Rows are points. The points of each table are mixes of a few directions, plus a little noise. Count the directions of each table, and those that both share. Where both have some left over, give the other angles between the two spaces (their principal angles), to ten degrees, smallest first.

First (6 x 2):
[[ -1  -5]
 [  4  24]
 [ 12  72]
 [ -7 -42]
 [ -1  -7]
 [ -7 -43]]
Second (5 x 2):
[[  8   2]
 [ 21   4]
 [-29  -5]
 [-58 -11]
 [ 56  10]]
Directions: first 1, second 1, shared 0; angles 70

First (9 x 6):
[[ 24  -9 -14  67   6   1]
 [ 30   5  29  39 -45  16]
 [  1   9 -25 -38 -15  -1]
 [ -3   7 -12 -18  15   7]
 [  7  10  20 -17 -31   9]
 [-66 -43  70  21  63 -38]
 [  8   4 -25 -15 -14  -2]
 [ 16   1  -8   5 -40  -3]
 [-16  13 -36 -44  60  13]]
Second, 7 rows:
[[-17   2  26  -9  31   9]
 [  3  -6  -7   0 -25 -13]
 [ 57   8 -84  34 -45   2]
 [ 17  23 -20  16  61  42]
 [-18 -19  24 -16 -43 -33]
 [-36 -14  52 -24  -2 -18]
 [ -6   4  10  -2  24  10]]
Directions: first 4, second 2, shared 2

First, 9 rows:
[[-10  -3  30  15  -1  -6  -4  14   2 -13  36]
 [-18  24 -13 -48 -80 -15  24 -61  37   5 -36]
 [ 19  -1 -66   6  47  15   4   7 -30   9 -44]
 [-25   9  70 -28 -83 -21   3 -32  48  -5  33]
 [ -4   3 -66  42  63   5  15  28 -44 -24   2]
 [ 45 -23  29 -27  17  23 -38   6   7  49 -37]
 [-15   4   4  13  -4  -8   8   4  -2 -18  24]
 [  7  -9 -13  29  48   7  -6  31 -26  -7  13]
 [  2  -4  25  -4  -7   0  -8   2   8   4   9]]
Second:
[[ -6   0   5 -25  -6   5   1  -2  17  -2 -23]
 [ 46  12 -89  21  32 -18  33  55  23  75 -32]
 [-14  -3  26 -14 -11   6  -8 -15  -2 -22   1]
 [ 19  -1  -8  77  14 -17  -7   1 -52   2  77]
 [ 22   3 -31  32  16 -12   8  17 -10  23  17]
 [-10  -6  35  28  -8   0 -18 -22 -34 -32  50]
 [ -8  -5  24  15  -6   0 -13 -16 -21 -21  31]
 [ 10   0 -12  17   7  -6   2   7  -7   9  11]
 [-18   0  10 -65 -14  14   6  -2  43  -5 -63]
 [-37  -4  40 -87 -28  23  -3 -20  45 -29 -68]]
Directions: first 3, second 2, shared 0; angles 40, 50

First, 8 rows:
[[-34 -25  17   2 -28 -12  11   8 -31  30   8  36  14   7 -16  46 -27  17]
 [-11  -4  -5   0  25  -2   4 -26 -31  16  23  26   2  29  -8  11 -33  -4]
 [ -2  -3 -28 -11  23  15 -17  32  53 -26  -6 -52  -1 -36  12 -48  54  -1]
 [ 50  34 -10   1   6  13 -13   8  53 -45 -28 -55 -18 -26  23 -54  49 -16]
 [-28  13  14 -28   1   1  -5  -3 -30  18  19  28  22  -3  12  37 -56  -2]
 [ 40   0 -36  20  35  11  -6  -2  51 -37 -14 -54 -27  -2  -1 -74  72 -10]
 [  1   8  30   2 -34 -11  10 -12 -35  17  -3  36   5  13  -2  44 -41   2]
 [-16 -23  17  14 -28 -14  15  -4 -31  25   2  35   3  18 -21  38 -18  14]]
Second, 10 rows:
[[ -26   10  -37    6   19    5   14  -13   18   14   11   10    3   33
   -29  -34   10   19]
 [ -14  -11  -24   -4    5   48   11    7   35  -21  -48  -16   31  -28
    40 -121   73   45]
 [  10    4   -4   12  -18   46    7  -14   22  -19  -58  -11    6   -1
    38  -83   30   19]
 [  -8   -1  -30   14   13  -18   12   -7   17    3    9    3   -6   33
   -31  -28    7    4]
 [ -20   16   -5    6  -28    6   10    1    0   25    8   19  -25   49
   -39   19  -25    5]
 [  11   10   27  -20   44   12  -28  -28  -32    6   21   -2   24  -48
    46   66  -30  -20]
 [  16    2   24  -11   28  -11  -22  -16  -27    2   22   -3   10  -34
    24   67  -33  -25]
 [  23  -13   -4   26  -28  -53   11   13    8  -12    1   -4  -31   38
   -40    9   -9  -25]
 [  -5    0   15   -9  -23  -10   -2   22  -15   14   16    9  -13    3
   -17   46  -19   -6]
 [  14  -21   33  -22   -9  -29  -14   39  -25   -6   19   -5    1  -45
    13   59   -4  -18]]
Directions: first 4, second 5, shared 0; angles 30, 30, 30, 50
